Each row of a before or after table is a point. The points were changed in one or more steps. Then noise was added and the rows were shuffled. The steps act on how far a point lies along the listed directions, d1 being the first. What was done? A step turns or swaps two directions, mirrors them in a line or flattens them onto one, adds a multiple of one to another, or multiplies one. Angles are multiples of 10 degrees, from the lower direction toward the higher: turns from -170 to 170, lines from 10 to 170 but not 90. Use the fewest steps. Two steps may share a direction if one is a turn and the other turns, adds or multiplies; they go together, in the order done. Otherwise the lowest direction goes first.

Directions:
(1): [-39 -47  -5]
(2): [ 18 -20  55]
(3): [ 44 -34 -26]
Before, 13 rows:
[[ -1   6  19]
 [ 25  12 -20]
 [  9 -17   1]
 [ 18   3 -15]
 [ 44  -4 -18]
 [ 13 -25 -26]
 [ 51  19  -6]
 [ 11   9 -60]
 [-50  34  33]
 [ 35 -19 -11]
 [-14  36  22]
 [ 22 -11 -24]
 [ -1 -14   0]]
After (13 x 3):
[[ 39   2  12]
 [ 27 -17  -6]
 [ 16   5  -6]
 [ 31  -7 -48]
 [ 12 -20   8]
 [ 24 -37 -11]
 [ 29 -18  12]
 [-25  48   7]
 [-56  40  -3]
 [ 26  34  26]
 [  3 -19  -1]
 [ 23  12  -2]
 [-11  14  14]]
Steps: turn d2 and d3 by -30 degrees; add 0.7 times d1 to d3

Directions:
(1): [-21 -28  39  -8  -9  49]
(2): [  2  16  34  59 -14 -10]
(3): [ 60  25  12 -12  -4  27]
(4): [  1   4  49 -33  12 -39]
Before:
[[ -5  -2  14   9  -2  -3]
 [-16  -6  -2  29 -11  -3]
 [-12  -2 -48   0   7 -16]
 [  0  -1  26  12  -7  25]
 [-17  -4  15  16  -4  -3]
 [  9   6 -15 -18   3  -8]
 [  2  -4  35  10  -1   5]
 [-17 -10  20  17  -6   7]
 [  5   2   1  20  -2  -6]]
After, 9 rows:
[[ 11  -7  -3  22 -15  60]
 [  3 -11 -16 -11   3   9]
 [  8   3  -3 -15   6 -11]
 [  1  10 -28   1   9 -22]
 [ 22   3 -34  -6  -7  20]
 [-12  -9  21   4  -6   6]
 [ 20  11 -18  -8   5 -15]
 [  6   5   0 -22  16 -36]
 [ 17   9  -7 -15   5  -6]]
Steps: turn d1 and d2 by 160 degrees; multiply d3 by -1; multiply d4 by 2

Directions:
(1): [ 43 -58  -2 -48 -13 -24  12 -19 -19 -22  -4]
(2): [ -7   8  -9   8  33 -40  14 -60 -18  44  25]
Before (9 x 11):
[[-16  18  -4  13  19 -21  11 -32  -1  34  12]
 [  2  -7  -5  -5 -17   8   2  11   3  -9 -15]
 [-32  41   3  25  15  18 -10  11  17  17   9]
 [  2  10  -3  10   7  -5  -4 -15  -2  14  12]
 [ -9   8  -6   7   7  -7   6  -9  -7  14  -2]
 [-47  60  -2  40  37  -6   2 -24   4  44  13]
 [-10   4  -3  16 -11  12 -16  15   8 -14 -18]
 [-15  32  -4  17  16   8 -11   4   0  20   5]
 [-14  12  -7  22  31 -13   7 -36   0  31  15]]
After:
[[ -5   3  -5   3 -15  13   0  14   6  -5 -15]
 [-19  17  -3  26  -9  16 -18  19  12  -9 -17]
 [  5 -13  -8   1  25 -24  13 -44  -8  21  13]
 [-30  40   3  24  14  18 -10  11  17  16   8]
 [-11  26  -4  13  15   5 -10   2  -1  18   5]
 [ -3  -1  -7  -1   5 -11   8 -12 -10  11  -2]
 [  2  -6  -5  -7  13 -31  16 -40  -9  26  10]
 [-28  34  -3  17  31 -17   7 -33  -5  35  10]
 [  9   0  -3   2   5 -10  -2 -18  -5  10  12]]
Steps: add 0.7 times d2 to d1

Directions:
(1): [  1  22   6 -60  10 -20  44   3   3 -27  -8 -17   6 -15]
(2): [ 24  32 -34  -9  27  -1 -23  13  45  -9   7   3  -7  37]
(3): [-18 -13  25 -31  17 -34 -19 -28  13  46  -1  15  13  20]
Before:
[[ -3   7  -4  10 -15  20  29  18 -15 -36   2 -21   8 -30]
 [ 17  29 -15 -15  16  -2  10   1  15 -13   2  -1 -10   6]
 [-16  -5  23 -40  13 -27  23  -9 -10  -5 -15 -10  17  -9]
 [-20 -15  20 -15   3 -25   7 -10   0  29   0   7  11   9]
 [ -2   6   2 -11  -3  -5  15 -19  -5   7   6  -1  13  -9]
 [  1   1  -5  19 -24  14  -9   6  -7  -4   0   1 -13 -20]
 [ 11  -4 -20  38  -1  19 -36   7   6   5   2  11  -2  22]
 [ 16  19 -39  18  -9  34  16  29  -9 -52   6 -16 -16 -21]]
After, 8 rows:
[[ 39  26 -59  57   1  46 -34  38  20 -37   7   1 -17  26]
 [ -8  -1  12 -18  -2 -13  13 -27  -6  20   6   2  18  -7]
 [-38 -27  54 -58  14 -50  19 -33 -19  29 -19  -1  29 -10]
 [ -8 -11  -6  18 -27  26  31  11 -43 -33   0 -15  -7 -47]
 [-14  -5  11 -21  13 -28  -2  -7  15  30   3  10   9  23]
 [  4   5  -9  20 -23  15 -11   8  -3  -7   1   0 -15 -18]
 [-29 -22  32  -3 -22   0  33  -8 -35  -3  -3 -14  20 -43]
 [  5  12   4 -12   3  -3  21  -7  -7  -7  -2  -4  -7 -12]]
Steps: add -1.5 times d1 to d2; turn d2 and d3 by -40 degrees
